Rows are points. Each copy is the shape, with its points in the same order, turned, moved and blurred by noise. Is it also mirrored, or only turned?

Shape:
[[ 0.47 -0.14]
 [-0.12 -0.08]
 [-0.60  0.22]
 [ 0.08  0.43]
 [ 0.61 -0.20]
 [ 0.63  0.49]]
Copy 1 (6 x 2):
[[ 0.02  0.52]
 [-0.20  0.00]
 [-0.21 -0.57]
 [ 0.32 -0.13]
 [ 0.05  0.70]
 [ 0.67  0.35]]
Copy 1 is: mirrored
Copy 2, 6 rows:
[[ 0.06 -0.38]
 [-0.12  0.19]
 [ 0.00  0.75]
 [ 0.45  0.20]
 [ 0.06 -0.53]
 [ 0.69 -0.30]]
Copy 2 is: only turned
Copy 3, 6 rows:
[[ 0.14 -0.22]
 [-0.21  0.29]
 [-0.28  0.84]
 [ 0.31  0.39]
 [ 0.20 -0.39]
 [ 0.74  0.05]]
Copy 3 is: only turned

Shape, 9 rows:
[[ 0.08  0.82  0.14]
 [ 0.39 -0.61 -0.01]
 [ 0.06  0.08  0.55]
 [ 0.12  0.12  0.56]
 [ 0.19 -0.48  0.14]
 [ 0.44 -0.64  0.18]
 [-0.56  0.41  0.16]
 [-0.43  0.18 -0.02]
 [ 0.04 -0.78 -0.03]]
Copy 1:
[[-0.40  0.53  0.28]
 [ 0.74 -0.22 -0.31]
 [ 0.29  0.14  0.48]
 [ 0.37  0.23  0.48]
 [ 0.66 -0.18 -0.06]
 [ 0.89 -0.12 -0.20]
 [-0.39 -0.17  0.55]
 [-0.27 -0.27  0.28]
 [ 0.64 -0.58 -0.15]]
Copy 1 is: only turned
Copy 2:
[[-0.36  0.81 -0.33]
 [-0.10 -0.39  0.53]
 [ 0.07  0.60  0.43]
 [-0.06  0.57  0.41]
 [ 0.02 -0.15  0.52]
 [-0.08 -0.28  0.72]
 [ 0.41  0.64 -0.29]
 [ 0.41  0.33 -0.21]
 [ 0.27 -0.42  0.47]]
Copy 2 is: mirrored
Copy 3:
[[ 0.62  0.10 -0.41]
 [-0.65  0.16  0.26]
 [ 0.29  0.11  0.38]
 [ 0.28  0.11  0.24]
 [-0.41  0.07  0.38]
 [-0.52  0.30  0.53]
 [ 0.45 -0.58  0.00]
 [ 0.13 -0.48  0.01]
 [-0.68 -0.21  0.48]]
Copy 3 is: mirrored
Copy 4:
[[-0.73  0.08 -0.51]
 [ 0.26  0.17  0.60]
 [-0.19 -0.42 -0.06]
 [-0.21 -0.34 -0.02]
 [ 0.27 -0.03  0.33]
 [ 0.21  0.02  0.66]
 [-0.01 -0.06 -0.77]
 [ 0.16  0.11 -0.54]
 [ 0.59  0.09  0.43]]
Copy 4 is: only turned
